Each point is reached from the start by the listed moves, each made 0, 1 or 2 times, or once backwards (-1), plus a little noise. Is the number of moves made odd or even? Then give how often each move was made.

Moves:
(1): [129 -93 33 39 -6 86]
(2): [4 91 68 96 -75 -55]
(3): [-55 -170 154 -45 -10 -15]
Start: [11 88 -7 -31 11 34]
Points:
[75 270 -158 8 6 53] -> odd (0, 0, -1)
[201 165 -127 58 16 141] -> even (1, 0, -1)
[331 171 -19 188 -74 171] -> even (2, 1, -1)
[85 451 -26 206 -136 -61] -> odd (0, 2, -1)

Moves:
(1): [64 28 52 24 113 -13 -19 -28 -12 -23]
(2): [-18 23 -62 24 -56 97 -77 -76 5 118]
(3): [-14 84 79 27 -40 24 -54 38 -49 -6]
(4): [-16 92 -28 140 -30 11 -8 51 29 -12]
(5): [-61 8 21 33 42 -9 0 -67 -64 -9]
(6): [-3 -36 -32 32 9 103 46 80 11 16]
(7): [21 -12 17 -26 -12 -34 83 -7 50 32]
(8): [-40 74 -9 -1 77 -23 -54 14 -4 65]
Start: [-77 61 56 4 -33 15 -13 -4 66 -84]
Points:
[168 25 30 286 114 96 288 285 285 -256] -> odd (2, -1, -1, 2, -1, 2, 1, -1)
[-205 473 24 218 -144 -61 -213 173 128 35] -> even (-1, 0, 1, 2, -1, -1, 0, 2)
[12 463 169 414 104 250 -136 363 85 -60] -> even (2, 0, 2, 2, -1, 2, 0, 1)
[-80 51 222 -82 478 -255 -94 -268 -137 -231] -> even (2, -1, -1, -1, 2, -1, -1, 1)

Moves:
(1): [28 37 -62 -105 66 33 -38 95 22 -3 -20 -61 15 56]
(2): [6 66 -16 -52 -9 -1 -6 -14 -1 39 -54 -51 22 -15]
(3): [9 39 39 46 -9 -42 -24 -14 -50 -22 51 -5 -65 -77]
(4): [86 55 -40 -16 126 -6 91 -29 3 13 -3 100 21 53]
(5): [-84 0 -69 4 18 59 -18 -71 78 100 7 -55 -17 -27]
(6): [46 5 47 5 -37 17 36 -8 -50 -11 41 -8 -95 -29]
(7): [-101 67 73 -81 -4 -44 39 -27 18 -39 15 25 33 -45]
(8): [-21 45 -9 -3 20 10 49 40 -42 -31 -14 2 -24 43]
(9): [19 55 -45 20 -67 19 45 108 23 -47 79 -97 7 -14]
(10): [24 -27 -1 -7 -11 -37 11 26 -2 64 -11 -41 1 -54]
(11): [-23 -20 -32 -53 5 -65 9 23 -108 37 59 37 39 63]
(12): [-1 -10 -81 -52 -90 -12 -62 -62 105 25 -13 -3 -51 -42]
Start: [23 -35 -60 112 -20 17 -6 22 -16 22 50 -46 -16 52]
Points:
[-182 278 -305 -59 -258 83 -63 -162 399 238 -8 -420 -195 -325] -> even (0, 2, 1, 0, 2, 0, 1, 1, 1, 1, -1, 2)
[-332 289 -201 -237 -44 2 -276 -383 442 247 -141 -216 -112 -326] -> even (1, 2, 2, 0, 2, -1, 2, 0, -1, 0, -1, 2)
[336 335 -151 316 142 262 346 144 -93 -71 223 -181 -254 72] -> even (0, 1, 1, 2, 1, 2, -1, 1, 2, -1, -1, -1)
[501 212 -171 128 122 121 192 155 -34 57 98 -178 -255 -24] -> odd (1, 1, 1, 2, 0, 2, -1, 0, 1, 1, -1, 0)
[46 144 -174 -390 333 -217 55 224 -264 94 -73 101 251 340] -> even (2, 1, 0, 1, -1, -1, 1, 1, -1, 1, 2, 0)
[-104 63 -103 -243 -19 -121 -82 -118 1 42 -166 116 219 195] -> even (0, 2, -1, 0, -1, -1, 1, 0, -1, -1, 1, 1)
[53 20 -139 -188 14 -300 0 -55 -200 169 215 136 -247 -60] -> odd (1, -1, 2, 1, 0, 1, 1, 1, -1, 2, 2, 2)
[152 125 -276 22 -165 97 -70 -128 369 4 11 -99 -88 -62] -> even (0, 1, 0, 1, 0, 0, 0, -1, 1, -1, -1, 2)
